Each wall is flat, endless, passes through zero and stands at right angles to its row. A trip goes straight from one point to another. Which walls does it cross, in order?

Walls:
(1): -.34	.50	.00
(2): .25	-.43	.31
(3): .09	-.26	.24
(4): -.35	.04	.12
(5): .21	-.34	-.19
(6): -.04	.39	-.23
Trips:
-.16	.38	-.22 to -.29	.05	.47 -> 3, 6, 2
.28	.58	-.69 to -.13	-.50	-.13 -> 5, 1, 6, 2, 3, 4
.31	-.40	.17 to .38	-.63	-.30 -> none

Walls:
(1): -.18	.31	-.27	-.14	-.11	-.07	.06	.12	.13	.12	-.21
(2): .08	-.03	-.69	.09	.12	.10	-.11	.02	-.54	.02	.10
(3): .09	.09	.34	-.05	.01	.51	-.19	.25	-.32	-.11	.37
(4): .20	-.10	-.08	-.12	.27	.09	.32	.05	.02	.05	-.20
(5): .17	.14	.26	.07	.29	.14	-.04	.01	-.08	-.08	.31
(6): -.04	-.07	-.26	-.21	.48	.00	.00	.39	-.34	.03	-.12
(7): -.07	.22	-.15	.12	.28	.44	-.13	-.02	.01	.35	.16
(8): .03	.35	.00	.10	.26	.17	.39	-.06	-.17	.01	.46
Trips:
.08	.45	-.34	.08	.38	-.23	.01	.00	.21	.09	-.21 to -.23	.11	-.09	-.11	.15	-.27	-.04	.19	-.20	.08	-.34 -> 8, 7
.16	-.16	-.12	-.18	-.30	.16	-.43	.18	.07	.37	.57 to .14	-.07	.19	.36	-.05	.06	.15	.07	.01	.11	.52 -> 8, 2
.02	-.22	.12	-.25	.07	.51	-.01	.24	-.41	.29	.16 to -.18	.22	-.08	-.31	.02	.11	.19	-.15	.30	-.27	-.41 -> 1, 5, 2, 8, 3, 7, 6
.10	-.19	-.24	.17	.31	-.21	-.15	-.15	.22	-.44	.22 to -.12	.18	-.56	.05	-.31	.16	.07	-.58	-.07	-.05	.04 -> 6, 5, 7, 1
